Each row is a point. Each table stands for the endless flat space through its points: a line for two points, a plane for three, and so on. The two share one point or none. Which?

First (2 x 3)
[[-25 -31 -14]
 [-28 -32  -6]]
Second (2 x 3)
[[-25 -27 -22]
 [ -9 -27 -26]]
They share: no point

First (2 x 6)
[[  1   1 -30  12 -29 -14]
 [  9 -15 -32  22 -35  -4]]
Second (4 x 6)
[[  5  10 -33 -11 -58 -30]
 [ 24 -14 -52  21 -28  11]
 [ -8  21 -34   1 -42 -20]
 [  6 -36  -8  29 -28 -17]]
They share: [  5  -7 -31  17 -32  -9]

First (4 x 8)
[[ 23 -28  -5   3 -18  14  -6   8]
 [ 17 -26  21  21  -8   3   0  15]
 [ 32 -29 -23 -22  -6  30  11 -13]
 [ 17 -36  -7  11 -24   9  -4  15]]
Second (2 x 8)
[[ 18 -40   2   9 -12  18  -1   2]
 [ 24 -24   6  -7 -12  24   9  -8]]
They share: no point

First (3 x 11)
[[-27  -5 -14 -38  48   0 -16 -17  30   4  28]
 [-21   9 -16 -38  34 -12 -16 -15  28  -4  18]
 [ 33  -1 -42  -2 -22  18  32 -43 -16 -36  14]]
Second (4 x 11)
[[ 51  31 -44  22  84  36   2  -5  52 -25  37]
 [ 21   9 -15  -2  44  38  10 -36  30 -24  25]
 [ -7 -15 -27 -30  12  26   2 -32   2 -12  21]
 [-21 -25 -27 -50  -4  48 -10 -34 -10 -12  11]]
They share: [  0 -10 -27 -20  20  15   8 -31   8 -12  26]

First (4 x 14)
[[-18 -38  36  23 -13   2 -23 -34   6  37   2  -1  30  -4]
 [-15 -39  42  31 -19  -4 -29 -39  -3  44  11   9  22 -20]
 [  5 -16   5  27  14  -2 -16 -28  34  10  -6   1   9   8]
 [-12 -11  41  27 -26 -24 -20   5   7  25 -43  19  -1   0]]
Second (5 x 14)
[[ -4 -42  26  33  31   6 -34 -20  27   0   0  10 -21  28]
 [-28 -43  40  37   5 -21   4 -48  20  -2 -30  24 -16  16]
 [-37 -52  58  37  26  -9  22 -51  41   7 -48  48   2  28]
 [ 19  -8  14  25  -6  11 -44 -13  17  57  22   2  42 -28]
 [-16 -31  12  41 -23 -29 -14 -46  12   4  -8   2 -12  -8]]
They share: [ -3 -24  24  31  -4  -7 -23 -30  15  26  -1   9  10  -8]

First (3 x 18)
[[ 32 -40 -20  23   6 -31 -17  16  15  -3 -10   5  -7  -6 -26  -5 -17 -37]
 [ 48 -48  -8  39  -2 -19 -25   8   9   1   6  -9 -13   8 -34  -5 -11 -25]
 [-18  12 -62 -27 -14 -31  29  44 -18  43  18 -24  38 -13  26  43 -44 -55]]
Second (2 x 18)
[[ 34 -17 -30  19 -23 -26   6  20  -6  37  25 -40  11   9   1  24 -30 -32]
 [ 10 -38 -36  28  -5 -17  -6  23 -30  16  25 -16  20  -3 -23  27 -30 -26]]
They share: no point

First (2 x 24)
[[-46 -26 -25 -24 -22   1 -21 -33  26  -7 -14 -36  -6  -8   5  -2  -7  22
  -10   7   8 -42  47  35]
 [-16 -36 -25  -4  13  -9  -1 -13  -9 -37  21 -16  -1 -48 -15 -17 -37   2
  -30  32  43 -17  12  15]]
Second (3 x 24)
[[ -4 -27 -24 -50  23  -1 -35 -28   6  -2   6 -37 -29 -10   2 -58 -70   1
  -61  29  32 -47  35  20]
 [-20 -31 -27 -14   2  -7 -17 -18   6 -26  10 -24 -15 -24 -12 -24 -38  -1
  -29  20  25 -30  33  22]
 [-22 -19 -38 -12   0 -14 -16 -18   6 -34  13 -13 -22 -17 -20 -26 -39 -15
  -25   7  11 -31  39  21]]
They share: no point
